Each row of a before or after table is a point. One or more steps were done to the points. Then noise was added and the rows were shuffled. The steps act on columns, c1 being the first. Write out the steps. A step turns or swaps two columns, mirrors them in a line or flattens them onto one, adds a multiple of one to another, or multiplies or shifts one. Angles are multiples of 10 degrees, from the lower column toward the higher: turns from -170 to 170, lines from 10 to 170 but not 90. Use the fewest steps. Two steps may share a column if one is a turn and the other turns, adds or multiplies; they go together, in the order done. Otherwise the lowest column goes first.

Before:
[[ 35 -15 -20]
 [ 27 -19  15]
 [  1 -22   3]
 [  4 -14   8]
 [  0 -28  -3]
 [  4   2   4]
 [ 32  50 -16]
 [ 12 -23 -16]
 [  4 -22  48]
 [  7 -16 -16]
 [ 21 -23  -7]
 [  3  -2 -19]
 [ 17 -29   1]]
After (13 x 3):
[[ 13 -16 121]
 [ 11 -14   8]
 [ 20 -23 -18]
 [ 22 -25   3]
 [ 11 -12 -39]
 [-12  14 -41]
 [  9 -10  20]
 [ 17 -18 -40]
 [ 14 -16  -7]
 [ 21 -25  38]
 [  1  -3 -47]
 [  0  -1  11]
 [ 22 -26 -50]]
Steps: flatten c1 and c2 onto the line at 130 degrees; multiply c3 by 2.5

Before (14 x 8):
[[-35  -1  -6  -8   8 -13   5 -10]
 [  8  -3  -4   0   4  -8 -10 -13]
 [  3   9  11  11  -1   7   2 -12]
 [ 13  -4   9  48   3  -8   3  32]
 [ -5   6   7 -12   6 -11   4 -10]
 [  6  -1   7  -4  -6   7 -17  22]
 [-19  -4   8  -6  -4  -6  -1 -11]
 [ -4  11   9 -10   8   2   5  -9]
 [  4 -33  -6 -14   6 -16   2 -12]
 [-15   9   1 -10   8  -1 -35  -6]
 [ 14  12   7  11 -28   6 -16  -1]
 [  7   6   1 -11   6   3   1 -10]
 [  3 -11 -23 -12  -4   4   0 -12]
 [ 11  12   6 -10  -9 -13  -2   1]]
After, 14 rows:
[[  7  -9  -6 -31  -3  -3 -12 -50]
 [-22   8   4 -29   8   1   4 -51]
 [ 11 -13  -6 -26  -7   4   0 -49]
 [ -5  10   4 -36  31  -7 -15 -51]
 [ -5  -2  10  -1   5 -13  -3 -53]
 [  8  19  13  26 -24 -11  14 -40]
 [  8   2  12 -24 -13  -9 -12 -40]
 [  7   4   6 -11  -3 -12  15 -17]
 [ 10  -3  14 119   4  -2  -8  -9]
 [ 11  -5   3  28  -8   5   6 -52]
 [  1 -10 -16 -25  -4 -31  16 -46]
 [ -5  -7 -34 -20   5  -2 -13 -51]
 [  3  -9   8 -27  -3   4   2 -50]
 [  7   5 -19 -15   2  -5  -5 -51]]
Steps: swap c1 and c3; mirror c2 and c5 in the line at 120 degrees; multiply c4 by 2.5; mirror c6 and c7 in the line at 30 degrees; shift c8 by -40

Before:
[[ 14  26 -35  39  29  29  10   5   0  -4 -15 -50]
 [-31  19  20   7  52 -15 -17   6  11  16 -44  -7]
 [  1 -37  11  13 -24  39  19 -15  31  49 -23 -32]
 [ 25 -19 -56 -31  25   7 -24  -2 -18  44 -37  34]
 [-14 -23 -77  22  17 -19 -49  11  20 -30  33   6]
 [ 22  29 -27  23  17  14 -27 -10  40   9 -20  17]
 [-42 -10  25  16  -8  19 -80   9 -24 -14 -21 -10]
 [-26  45 -46   7  18  -9 -20  32  10  15   5 -28]
 [-37 -23 -25  20   0  69 -14 -19  -9  27 -10 -37]
 [-25  14  -8 -33  39  -6  -6 -30 -21   7 -10 -31]
 [-10 -10 -17 -54  31  31 -63   1  15  -5 -31 -23]
 [-15 -11  12 -36  24  -7  26   3  21  10 -17  39]
 [-36  28 -37  27  -6 -26  -3  15  46 -24 -23 -11]]
After (13 x 12):
[[-27  13 -54 -52  28  32 -37  22  14 -10 -16  -8]
 [-33 -42  29  10   7  39  -6  26  29  43   3 -25]
 [-34 -12 -40  14   0  18 -75  11 -25 -33  10   6]
 [-38 -17 -11  21  16  68  -4  26 -10   6  28 -32]
 [-26   5  29 -38  26  -9   8 -35  21   2   3  17]
 [-17  47 -48   8 -14  -9  27  36  10   2  28  22]
 [-31  16 -31  29 -23 -26  33  13  47 -39   1   9]
 [-30   3 -52 -31  32   5  25 -32 -15  52 -23  11]
 [ 26  -8 -89  23  25 -17  31  -2  21 -34  19  11]
 [  0  38 -10  40   8  30  27  50  -1   3 -20 -11]
 [ -7  35 -35  23  -5  14   2 -18  41  17 -24  -4]
 [-23  36  -9 -34  21  -6   2  19 -22  -5  13 -38]
 [-54  48  -2   7  26 -14 -21   7  11   1   1   3]]
Steps: turn c1 and c10 by 30 degrees; turn c1 and c11 by -50 degrees; turn c2 and c5 by -40 degrees; add 0.3 times c6 to c3; turn c3 and c7 by -50 degrees; turn c8 and c12 by 70 degrees

Before, 11 rows:
[[  2  15 -18  12  -1 -10 -23  11 -37  -6 -21 -18  13   1  -8  17  -8  17
   24   3]
 [-31 -13  16 -20  26 -11   3 -33 -12   4  16 -36  15 -17  17  17  22  16
  -20   7]
 [ -6 -21 -21 -13  -8 -21  27 -50  24  -1  28 -23  13 -21   1   3  -8  12
  -20  15]
 [-20  14 -11 -17 -14 -25 -26   6 -41  -8 -34 -41   2 -29 -19   6 -22   6
   47  40]
 [  2  15  37   5   0 -23   9 -21  40 -12  16 -34  10 -18   0  10 -17 -21
  -13  48]
 [ 21   0   0 -16  21 -21  -4   2 -42  13  13 -28  -3  -5 -18 -79  19  22
  -11 -13]
 [  9   8  15  -1  19  -3  -4 -44 -20   7  27  -2  16 -18  21  12 -97  28
    9  12]
 [ 17   6   9 -14 -15  31  -6 -27 -28 -23  11 -20 -27 -21  30   3  16   5
  -16  16]
 [  0   3 -24 -23   1 -22 -19  11  36 -15  15  -2 -13 -27  -1   3   8 -31
  121  47]
 [ 18  -2  -7  -9  22 -14  82   9   5  13 -80  29  -2  19   4 -34 -15 -25
   -9  35]
 [ -7 -20  42 -23  -1  -4 -17  -3 -32 -26  26 -23 -11   2 -15  11 -45 -75
    0   2]]
After (11 x 20):
[[ 42 -21  43 -24  -3  -6 -21 -25 -31  52  26  -7  -9   4 -16 -19  -7  61
    1   4]
 [ 16   4 -23 -25  -1 -19 -20   2  35  -3  15 -13 -29 -23   2  -9 -18  27
  122  48]
 [-31   1   0 -17  20 -21  -5 -23 -42 -24  11 -11  -5  -4 -19 -57   4 -10
  -11 -13]
 [ -4 -20 -20 -10 -10 -37  24 -40  24   6  28  37  -5 -30   1   6   1 -14
  -20  16]
 [  7  16  34   7  -2 -31   9 -38  41  21  16   9  -1 -23  -1   6  -5  21
  -11  49]
 [-21   7  12   1  19 -16  -4 -17 -20  86  25  40   4 -30  23  27  40 -20
    9  14]
 [ 20 -12  17 -20  25 -20   4 -43 -15 -21  16  19   3 -29  15   3  -2 -28
  -20   7]
 [ -7  16 -21  12  -2  -8 -25 -14 -37  11 -20 -14  13  -4 -10  28  -3 -14
   26  -1]
 [ 14  15 -12 -20 -17 -25 -24 -36 -40  24 -35 -20 -18 -34 -20  -4  -1 -17
   47  42]
 [ -3  -4  -7  -8  20 -11  82  31   5  11 -80   1   9  19   5 -31  17  31
  -10  35]
 [-15   6   8 -12 -18  25  -8 -26 -29  -6  13  17 -35  -9  30  16 -26   7
  -16  15]]
Steps: turn c1 and c18 by 150 degrees; add -0.7 times c1 to c16; add 0.3 times c8 to c6; turn c8 and c12 by -70 degrees; turn c10 and c17 by 110 degrees; multiply c14 by 1.3; turn c13 and c14 by -30 degrees

Before:
[[   1  -12  -11    1   -8    5   -3   -8    1   14  -18    0   -8   -2
     6   12   35    1   13    6    4   -3  -20   26   61   -2    1   -5
     5  -27   -3    1   -3   -8    6  -14    8  -17  -12  -12    0   -1
    -9   14   -9   21  -22   20]
 [  13    0   19   -4  -15   -1  -25  -35    9   20    1   -8   -4   -5
   -26    3  -12    0   60  -30  -16    6  -28   31  -20   -5  -16  -38
    -2  -30  -20  -18   -1   -7   21   18   -7    9   86   -6  -17    4
     1   12  -27   10  -28   11]
 [   9   -6   -8   12   22   11   10   -3  -16  -49  -23   -2  -19   10
   -10   10    0    1  -12   51    6  -64  -31  -28  -15   11  -15    5
    -7   18   26  -10   -7   -2   22   90   -7   -2    2  -17   12    1
    10  -52   -5   20   -2   31]
 [ -15    3  -33  -53  -25   18   33   -4   16    7   16    9   -6  -25
    -8    3  -19   37   -8  -27    4  -10  -20   35   -7    4  -17    7
    29    3   -7  -18    2   32   18  -15    6   -2    3    5  -22 -121
    -2   16  -34   -9    8  -14]
 [  23   55  -38    3  -33    6  -25    5  -18   15   18   14   55   -9
     6    3  -11    6    9  -30    7  -39   -6   33  -26    8   47  -13
     3   15   -6   19  -10    0   -3   -9  -32    2   -1   33  -22   22
    -2    9  -25    4  -28    4]
 [  26    1   10   -3   24  -48  -24   -2   15  -15   15   15   -7  -25
     3   13   57    1   14  -11  -33   -8    5   34  -16   -5   -3  -53
   -15   13   -6   -8   14   -5   -6   -5    8    2   -8    5   -8   23
   -44  -13   -2    1  -15   31]
 [   4  -20  -33   13  -12   15  -36   -4    5    4  -16  -25    1  -11
     5   22   13   -1  -15   -4  -10   -9   14   -7   22   15   -5   15
   -18   10   14  -18    7   46   17  -20    0   11    4   14  -11   11
     0  -13  -29   -7   68   14]
 [  11   -9  -42  -36   14   15  -35   -9   16    9   -1  -13  -16    3
    -2    3    7   -6  -10  -16    1   -3   -2   10  -28  -12  -17   18
    -6    9    3   -9   15    7   15    6    1  -10   23  -16    0   17
   -36    9  -24   -8  -31   21]
 [  11    9  -36   -7  -15  -19  -13   -2   16   12   16   12  -20   -6
   -38    9   -8  -11   24  -16    4   10   -3  -44  -30  -13  -13    5
   -15  -37   -8   32    5   -7   11  -13    6    5   -4    8  -12  -12
    -4   -8  -14   -4  -18   10]
 [  19  -18   47    2  -28    9  -30    0  -14   12    4   15   -7   -4
   -32    8  -16   -4    7   12  -32    1  -14   12   11  -17   19  -15
    50   11   -8  -15  -11    4  -37  -22  -14  -29  -11  -16   -1   23
    11   10  -28   -9   -3   24]]
After (10 x 48):
[[   1    4  -12   -1   -9    5   -2   -6   -9   14  -19   -2   -5   -1
     7   13   36   -2   13    4    2   -7  -16   23   58   -1    3   -5
   -12   28   -6    1    0   -6    4  -17    9  -18   -8  -15    0    0
    -5   14   -8    1  -19   21]
 [  12  -21  -39   -6  -14  -22  -13   -6  -17   15   16   13  -21   -4
   -34    4  -12  -14   23  -15  -15   14   -2  -47  -29  -14  -13    6
    11   29   -6   30   10   -3    9  -11    6    1   -5    6  -15  -16
     0  -10  -15   -1  -23    7]
 [  10  -11  -42  -37   14   10  -35   -6   21    6   -1  -10  -16    2
    -3    2    3   -5  -14  -14   -7   -4  -12   11  -26   -7  -18   18
     6   -3    3  -11   16    9   14    8    0   -6   26  -10   -1   16
   -18    8  -24   -3  -33   21]
 [  14  -11   17   -2  -11    2  -27  -33  -10   23    1   -6   -1   -6
   -29    4  -14    1   60  -30    4    8  -29   27  -24   -7  -19  -37
    30   30  -20  -18   -5   -6   18   22  -10    9   84   -1  -15    8
     0   12  -27    1  -30   13]
 [  11   14   -4   14   23    9   12   -1    7  -49  -23    0  -22   10
   -10   11    0    1  -11   51   -7  -66  -25  -28  -14    8  -16    5
    -2  -20   24  -11   -5   -2   22   91   -8    0    4  -14   11   -1
     4  -56   -4    2   -3   33]
 [ -13  -17  -29  -51  -27   19   26   -6    6    9   16    7   -5  -25
   -12    1  -20   40   -9  -26   24   -8  -17   33   -9    4  -18   11
   -36   -3   -6  -19    8   33   17  -14    7   -1    4    6  -23 -122
    -3   18  -31    1    5  -14]
 [  19   22   48    1  -28    8  -28    3   13   14    4   14   -8   -2
   -28   13  -17   -4    4   10   60   -2  -14    6   11  -14   23  -14
     5   -6   -8  -11   -8    8  -35  -23  -16  -32   -6  -21    0   22
     8    9  -30   -1   -2   28]
 [   2    6  -32   11   -8   14  -33   -2   19    3  -16  -26   -1   -8
     7   20   13   -2  -12   -9  -12  -12   17   -9   22   18   -2   11
    37    1   12  -19    5   46   18  -23   -2   12    2   15  -11    8
     1  -16  -29    4   66   16]
 [  23   -8  -38    6  -33    6  -30    2  -44   16   16   13   56   -7
     7   -1  -11    9   10  -30   -1  -42   -4   35  -26    7   48  -16
   -14  -43   -5   21  -12    1   -3  -10  -35    0    1   32  -21   23
    -4    5  -25    1  -28   -1]
 [  24  -15   13   -2   25  -51  -26   -3   10  -14   14   15   -9  -25
     1   14   55   -2   11  -11    8   -7    5   37  -16   -4   -1  -47
    76   -9   -4   -6   15   -5   -3   -8    4    2   -5    4   -8   24
   -39  -13    2   -3  -14   34]]
Steps: turn c2 and c9 by 120 degrees; turn c9 and c30 by -150 degrees; turn c21 and c29 by -120 degrees; multiply c29 by 2; multiply c43 by 0.7; multiply c46 by 0
